Each point is reached from the start by the listed moves, each made once or not at all, plus a little noise. Say if it took an odd or an even number of moves. Then give how often each move was made.

Moves:
(1): [ -7 -42]
(2): [60  7]
Start: [ 4 -9]
Points:
[ -3 -50] => odd (1, 0)
[  4 -10] => even (0, 0)

Moves:
(1): [ 10   0 -11   0   4   4   0   9   8]
(2): [ -7  34   9   6  -4 -13   3  16   4]
(3): [ -6   2  14   5   5   5 -15   2  10]
(4): [-8  1 -3  7 -5  9  2 15 -9]
(5): [-12   1  -4 -12  13 -10   3  16  -9]
(6): [ -6   4 -14 -12  -7  10  -8  -9   1]
(7): [  0   8  12  -2  13  20  14 -11   7]
(8): [ 8  8 11 -9  0 -3 -5  4 -7]
(9): [ -2 -12  -7 -14 -16   5  11   2   4]
Start: [-8  0 -2 -2 -7  2 -1  1 12]
Points:
[-33   3  -1 -36   4  32   3   2  24] => odd (0, 0, 1, 0, 1, 1, 1, 0, 1)
[-31  35  -6 -31 -17  10 -11  57  14] => even (1, 1, 1, 1, 1, 1, 0, 1, 1)
[-31  37   4   5   7  -3  -9  60  14] => odd (1, 1, 1, 1, 1, 0, 0, 0, 0)
[ -7  34 -14 -30 -29   6  -1  25  21] => odd (1, 1, 0, 0, 0, 1, 0, 1, 1)
[-14  35 -18 -23 -34  14   1  40  14] => even (1, 1, 0, 1, 0, 1, 0, 1, 1)

Moves:
(1): [  3   1  -8  -4  -2  -4  -3   6  -1  -2   1  -2  -4  -9   1  -4   3  -1
 -12  -2   5   8   5   3   9 -10]
(2): [ -9  -2  12  -3  17   2  -1  -3  25  -2   8   4   2  12   0 -10  11   1
  -2  -7   7  -8  -6  -7 -11  -2]
(3): [-11 -11   0  11 -17 -15  -1  -3   3   0  -4  -6  -3 -11  -5  -2  -7 -13
  -6  20  -4  -2   7  -8  16 -10]
(4): [  2   8  -4   5  -8   3   1   6   3   2   5   5   8   1   0  -4  -6   0
  -4  -5  -4   2  -3  11 -14   9]
(5): [ -6   2  -3   4   3   3  -4  -5  -8  -5   5  -2  -1   2  -3   1  -1  -1
  -1   3   1   2  -2  -1   0 -11]
(6): [  5  -9   8 -10   3   6   1   0   1  -4  17  -4  16  -5   3  -5 -12   1
   9  -3   5  13  -7  -5 -11  14]
(7): [ -2   9   6   5   3  -6   4  -1  -7   0   4 -11  -4  -4  -2   6  -8  -1
 -10  -4  -6  -3   9   3  -7  12]
(8): [  8   4  -7   1  -4   2   8   5   1 -11   1   2   7   4   4  -9  -3  13
   1  -6  -6   3  -9  -2  -2  -4]
(9): [  4   6   3  -8  -1  -1  -1  -7   3  -1  -4  -5   1   5 -10  -7   3   4
   1  -2  -5   0  -8   0  -4   2]
(10): [ -3  -1   1   8  -5  -5   5  -2  -4   1  -9  -3 -10   3  -7  -7  -2   1
   8  -2   5   4   9   2   8  -2]
(11): [ -2 -11   4  -1  -2  11  -2  -9   8   4  -1  -2  14 -11  -1  -1 -11   1
   7  -5   1   1   6 -15 -19  -8]
(12): [  5   2  -7  -6  -3 -17   7  -2  -8   3  21   0 -12  -3  -7  -4   2  20
 -19  -3  12   0  -9  -7   7  -2]
(13): [  8   2  -7  11  -7  -4  -3  10  -4   1 -11  -5  22  10   6   2   3   2
   7  15  -7   3   7   7  -9   2]
(14): [  9   9  -1  -8   2 -11   1   6   0   5   9  -4 -14  13  -4  -6  -8  -1
  -5  -1  -7  -7   3  -4  -2   4]
(15): [ 10  20  -8  -2   8 -14   5  -5   7   6  -1  -9  -7  -5 -11  -9 -16   7
  -5 -13  12  -2 -13 -13  -1  -2]
(16): [  0  -6   5  -8   8  -2   2  17 -10  -3  -9   3 -12   3 -14  -3   3   4
  -6   6   6 -10  -8   2  15   4]
(17): [  7   5  -2   4  -7  -2  10  10  -4   5   2  -9  -2   0  -5   3   3  -3
   1   5  -7 -11  10  12  18   2]
(18): [ -1   5   3   0   7 -11   8  -9  12   2  -1  12   6   7  -4  -3  -5   4
 -14  -5   1   5  11  -7   2 -20]
(19): [ -4  -8  12  -5  -1  -4   1  -3   6  -6   9   3   8  -8 -10   4 -10  -5
  14  -9   9   3   0  -8 -15  -5]
(20): [ 14  -4   3   6   8   9   2  -5   4  -7  -4   7 -14 -10 -13   9  -3   1
  -8   7  12   1   2  -9   9  -4]
(21): [ 1 19  5  5 -6  0 -7 -6  9  2 -9 -3  0 -2  7 -2  3 -3 -1  7  3 -9 15  0
  5 -8]
(22): [ -4 -11 -14   4 -10  -2 -11  -6  -8 -11   6   0   3 -17  -4   1  -8  15
   9  -7   6  -1  -4  -2   8   8]
(23): [ -8  -5   6   2  -1   4 -11   1   1   0   4   7   8 -12   3  10  -8   8
  11  16 -18  12   4   7 -10   5]
(24): [ -3   2   0  12 -18   9 -11  11  -8   4   0   1   9   5   4  13  -2   8
   5   0 -15  14 -10   2  -4  -2]
Start: [-17   5   8  -3  -5   3 -13   3  -2  -9 -15  -2   3  -3 -14  -8   3  -7
   0 -22  -9   5  -2   0  -6  -1]
Points:
[ -3  38 -19  14 -47 -42 -15  32  -5 -16 -17 -22 -24 -34 -48 -41 -44  21
  -9  -6 -20  -8  14   7  39  -3] => even (1, 0, 1, 1, 0, 0, 0, 1, 0, 1, 0, 0, 0, 1, 1, 1, 1, 0, 0, 0, 1, 1, 1, 0)
[ -1  24  19  27 -33  13 -19  -7  24 -25  -2  -1  37   7 -44 -24 -11  36
   7 -30   2  22 -10 -25 -57 -34] => odd (0, 1, 0, 1, 1, 0, 0, 1, 1, 1, 1, 1, 1, 0, 0, 0, 0, 0, 1, 1, 1, 0, 0, 1)
[  2  18  32  28 -13 -27  -1   2  14  -4 -36 -25  16 -41 -57 -10 -57   3
  -9  22  -7   8  49 -25   6 -14] => odd (0, 0, 1, 0, 0, 1, 1, 0, 0, 1, 1, 0, 1, 0, 1, 1, 1, 1, 0, 1, 1, 0, 1, 0)
[ 25   6 -13  14 -38  -7  -4   1 -17 -24  17 -14  28   0 -55 -22 -41  60
  -1 -27 -14  34  -2 -28  -7 -21] => even (0, 0, 0, 0, 1, 1, 0, 1, 1, 1, 1, 1, 1, 1, 0, 0, 1, 1, 0, 1, 0, 1, 0, 1)
